Every row gives one point. Each copy is the shape, with its points in the same order, stretched, turned, moved and blurred by noise. Is it also mirrored, or only turned?
In the rows, zero is written as 128.

Shape, 9 rows:
[[118  12  72]
 [131 143 144]
 [101 161 145]
 [169 170 136]
 [153 101 181]
 [157 141 182]
 [156 139 108]
 [159 115  93]
 [144 145 133]]
Copy 1, 9 rows:
[[ 92  50  44]
 [126 158 144]
 [117 190 140]
 [161 148 167]
 [ 94 106 167]
 [111 141 182]
 [156 131 132]
 [154 108 111]
 [135 146 144]]
Copy 1 is: only turned
Copy 2, 9 rows:
[[155 123   7]
 [125 143 147]
 [ 96 126 159]
 [150 127 185]
 [142 194 132]
 [139 176 177]
 [154 109 141]
 [158 108 116]
 [137 131 152]]
Copy 2 is: mirrored

Shape (7 x 4):
[[162 219  51  98]
 [ 95 171 124 137]
 [157  70 120 177]
 [156 168 131 160]
 [ 97  63 121 122]
 [ 93 149 165 159]
 [100 177 173  96]]
Copy 1 (7 x 4):
[[151 227 103  69]
 [133 171 104 162]
 [112  92 182 108]
 [128 173 164 133]
 [149  72 109 129]
 [132 151 130 187]
 [190 169  98 179]]
Copy 1 is: mirrored
Copy 2, 7 rows:
[[200 127 237  63]
 [111 109 183 137]
 [165 122  65 163]
 [156 159 168 151]
 [ 99  95  71 111]
 [ 78 138 156 162]
 [ 65 168 174 106]]
Copy 2 is: mirrored
Copy 3 (7 x 4):
[[151 234  53 122]
 [ 83 174 129 118]
 [118  78 103 181]
 [132 174 139 157]
 [ 97  76 106  96]
 [ 77 151 169 125]
 [119 182 175  87]]
Copy 3 is: only turned
Copy 4:
[[141 171  50  34]
 [116 175 128  99]
 [185  95 120 154]
 [181 160 128  88]
 [ 95 100 129 146]
 [130 174 165 122]
 [ 85 171 180  72]]
Copy 4 is: only turned

Shape, 9 rows:
[[148 135 128 192 151 156]
 [121 162  79 133  55  55]
 [141 112 135 221 123 156]
 [113  49 131  64  95 139]
 [104 122 148 208 146 169]
 [119 160 155 135  89  63]
 [126 174 132 107  97 106]
 [ 90  72 116  86  47 164]
 [ 95 171 118 135 135  69]]
Copy 1:
[[179 149 115 164 151  97]
 [ 71 222 124  94 142  57]
 [165 130 119 179 151  58]
 [ 70  77 143  73 100 140]
 [164 119 110 179 178  98]
 [ 88 192 180 113 175  91]
 [ 90 201 147 123 147 131]
 [ 36  87 112 112  99 123]
 [126 203 131  92 201 119]]
Copy 1 is: only turned
Copy 2:
[[ 86 153 144 168  99 178]
 [211 122 101 203 130 113]
 [ 86 133 150 190  80 201]
 [130  52  86  85  77 117]
 [ 74 116 136 171 116 216]
 [187 101 154 168 154 116]
 [184 130 125 141 144 133]
 [160  57  60 110  70 175]
 [155 112 118 176 182 114]]
Copy 2 is: mirrored
Copy 3:
[[114  86 122 211 127 136]
 [146 164 110 168 129  27]
 [107  55 123 219 100 112]
 [156  96  95  58  74 144]
 [ 68  64 134 188 118 133]
 [142 113 163 153 135  56]
 [139 160 151 151 129  93]
 [119 122 102  80  46 119]
 [111 134 137 150 178  75]]
Copy 3 is: only turned
Copy 4 (9 x 6):
[[158 141  94 183 191 139]
 [125 200 134 143  47  77]
 [150 119  72 201 184 118]
 [ 84  73  77  82 100 156]
 [155 103 116 183 204 119]
 [ 86 169 157 189  81 118]
 [133 165 152 164  86 148]
 [123  59  78  95  64 128]
 [114 190 185 148 126  99]]
Copy 4 is: mirrored

Shape (13 x 8):
[[168 163  97 170  84 123 104 195]
 [158 113  93 168 125 134 122 140]
 [118 115 152 118 108 143 142 170]
 [147 146 174 118 149 105 178 125]
 [124 171 157 127  66  98 152 117]
 [170 146 149  78  89 115 162 145]
 [112  69 162 142 128  47 130 126]
 [146 131 113 134 145 129 155 117]
 [148 136 108 110 133 102 116 139]
 [136 155  46 146 142 177 127 171]
 [ 87  62 160 151 177  29  69 136]
 [146 119 113 155 147 153  76 142]
 [132 151 163 149 139  77 174 121]]
Copy 1 (13 x 8):
[[198  72 108 129  85 121 117 179]
 [174  71 123 139 137 144 154 136]
 [102  92 151 124 109 137 106 149]
 [104 141 138  96 157 129 175 160]
 [134 162 172 129  71 100 155 160]
 [125 128 173  64  95 153 147 166]
 [124 100 192 130 164  53 171 120]
 [137 114 121 107 147 158 167 125]
 [165 114 131  85 142 125 131 125]
 [166  74  57 110 107 186 120 115]
 [144  91 174 135 220   7 123 100]
 [178  82 126 146 170 147  95 132]
 [114 146 132 110 146  92 195 159]]
Copy 1 is: only turned
Copy 2 (13 x 8):
[[ 84 185  92 196  69 169 147 165]
 [141 153 104 184  97 151 132 138]
 [ 85 106 123 146 128 150 133 132]
 [107 131 183 131 122 120 177 109]
 [ 73 138 116 117  86 144 187  81]
 [ 90 124 141 111 106 128 190 151]
 [115  88 129 159  83  57 112  68]
 [134 149 135 152 128 138 163 115]
 [114 163 118 137 110 111 138 141]
 [123 195  89 178 162 190 137 175]
 [121 115 130 156  83  28  41  62]
 [138 157 109 153  99 157  87 144]
 [ 99 146 169 154 102 110 173  76]]
Copy 2 is: only turned
Copy 3:
[[163 139 162 105  75 166 127  96]
 [138  96 127 128 123 152 134  92]
 [131 134 119 155  97 133 154 158]
 [161 143  90 136 133  96 191 134]
 [162 159  89 137  73  76 151 115]
 [150 141  89  98  69  99 195 142]
 [175  90  95 141 150  86  88 151]
 [132 120 104 128 131 111 170 101]
 [132 135 119  88 134 109 137 125]
 [ 83 129 160 107 119 154 147  89]
 [174 102 118 123 214  94  27 170]
 [125 128 126 122 141 175 105 112]
 [185 133 105 143 143  70 156 114]]
Copy 3 is: mirrored

Shape (13 x 8):
[[ 55 126 180 129  88 134 196 158]
 [ 98 145 124 150 125 128 144  78]
 [156 171 121 172 125 138 114  81]
 [140 114 138 130 129 106 127 104]
 [ 97 138 182  87  46 168 133 162]
 [145 163 145 112 120 105 121 123]
 [ 87 105 175 133  81 148 117 162]
 [110 169 145 167 100  91  98  65]
 [ 94 129 136  75 180 147 145  56]
 [107 157 122 136 153 128 121 113]
 [115 118 181 108  68 148 169 151]
 [133 131 134 115 122 144 111  61]
 [105 135  72  91 134 125 142  68]]
Copy 1:
[[ 82 153 191 176  53 157 110  82]
 [135  86 104 138 107 127 108 124]
 [190 117  80  87 127 114  94 144]
 [127 128 132 115 115  91 137 148]
 [114 229 184 120 109 110  93  51]
 [135 155 148  88 118  79  91 140]
 [116 200 174 146 126 136 127 102]
 [182 107 114 133 136  80  77 126]
 [ 77  33 144 109 124 105 135 113]
 [119 106 122 109 134 127 104 160]
 [114 198 179 130  71 117 120  69]
 [146 100 107  99 137  85 123 105]
 [ 81  66  86 126 125  93 118 128]]
Copy 1 is: mirrored
Copy 2 (13 x 8):
[[ 49 101  78 143 166 102  69  16]
 [143 138  75 171 149 157 126  62]
 [132 151 124 189 135 158 184  98]
 [148 147 138 131 142 119 119  78]
 [ 11  89 107  85 108 113  96  65]
 [ 95 177 116 124 135 110 135  97]
 [ 55  91 142 133 108 121  62  78]
 [119 176 103 184  91 179 128  56]
 [191 158  57  95 222 158  94  90]
 [132 162  88 163 157 137 113 121]
 [ 48  94 126 101 142  93 112  33]
 [158 136 109 118 139 163 137  81]
 [194 137  31 102 142 141 134  98]]
Copy 2 is: only turned
Copy 3:
[[126 117 176  32   7 125 159 161]
 [109 123 145 115  92 118 112  63]
 [166 119 134 188 119 105 100  66]
 [122  96 131 131 136 142 136 113]
 [174  79 191  50  58  67 122 213]
 [153  93 108 127 131  97 159 134]
 [123  98 206  95  60  99 129 186]
 [107  55 139 167  97  69 123  67]
 [ 96 125 156  57 163 126 139  34]
 [105 144 138 129 119  95 148  87]
 [177  90 173  59  56 130 131 191]
 [131  88 158 123 151 111  94  72]
 [ 81 144  93  80 146 121  92  63]]
Copy 3 is: only turned
Copy 4:
[[ 68 219 162 176 116 158 168 115]
 [112 113 125 176 147  88 128 102]
 [153 114  95 150 137  86  65 120]
 [145 119 101 144 137 135 143 126]
 [ 81 243 123 100 162 154 121 135]
 [165 159 106 126 153 103 120 150]
 [105 195 140 143 169 186 132 124]
 [156 130  75 202 183 100 102 142]
 [126 113  94 117 162  60 193  77]
 [151 136 138 150 158  80 118 111]
 [ 88 220 116 117 120 168 141 132]
 [123 108  70 115 168  94 126 108]
 [ 93  84 120 133 157  58 157 138]]
Copy 4 is: mirrored

Shape, 15 rows:
[[119 124 100  84 128 116 157 119 107]
 [130 123 117 141 119 178 152 126 115]
 [193 152 124 140 124 126 154 107 111]
 [154 121 118 140 122 177 137 136 108]
 [120 126  95 121 116 127 144 135 110]
 [131 122 135 133 121 123 131 127 134]
 [115 129 137 106 117 142 129 117 155]
 [135 119 139 138 142 119 139 150 102]
 [126 118 124 137 133 129 145 148 168]
 [122 124 137 132 176 121 118 120 104]
 [124 180 107 125 161 126 136 143 109]
 [167 176 101 133 116 114 112 146 166]
 [122 152 110  26 126 113  96 130 108]
 [122 156 139 135 123 123 157 147 108]
 [130 131 122   7 118 121 155 145 143]]
Copy 1, 15 rows:
[[139 138 127 111 164 128 179 112 126]
 [131 119 119 141 141 171 122 139 156]
 [159 157 129 178 183 123 121 124 120]
 [151 113 127 146 150 168 108 158 140]
 [126 118 124 129 138 131 158 132 134]
 [146 123 135 137 139 112 123 128 141]
 [145 135 125 100 141 122 137 127 174]
 [123 119 166 146 139 133 116 131 127]
 [157 127 143 146 118 114 145 152 167]
 [147 156 167 131 107 145 118 110 116]
 [107 186 145 153 118 131 156 144 115]
 [157 158 112 155 128  79 137 180 121]
 [146 173 124  47 160 107 178 137 109]
 [ 89 144 148 156 146 133 143 124 147]
 [156 159 142  68 197 111 225 147 153]]
Copy 1 is: mirrored
Copy 2, 15 rows:
[[124 117 111  83 140 104 165 124 110]
 [150 149 148 112 111 159 152 124 119]
 [189 140 144 131 125  94 152 104 148]
 [173 143 139 109 109 164 148 127 127]
 [133 118 132  85 134 123 137 128 101]
 [132 112 141 120 137 124 140 133 149]
 [105 121 139 107 135 135 145 123 162]
 [157 124 119 122 140 114 140 156 114]
 [127 142 167  93 145 132 134 156 152]
 [140 139  88 143 168 127 139 153 122]
 [132 164  96 106 134 101 113 130 118]
 [152 142 153  72 140  91  91 113 176]
 [107  89  50  59 137 104 143 112 145]
 [133 129 127 126 110  98 126 142 118]
 [100 109  94  35 123  92 187 135 160]]
Copy 2 is: mirrored
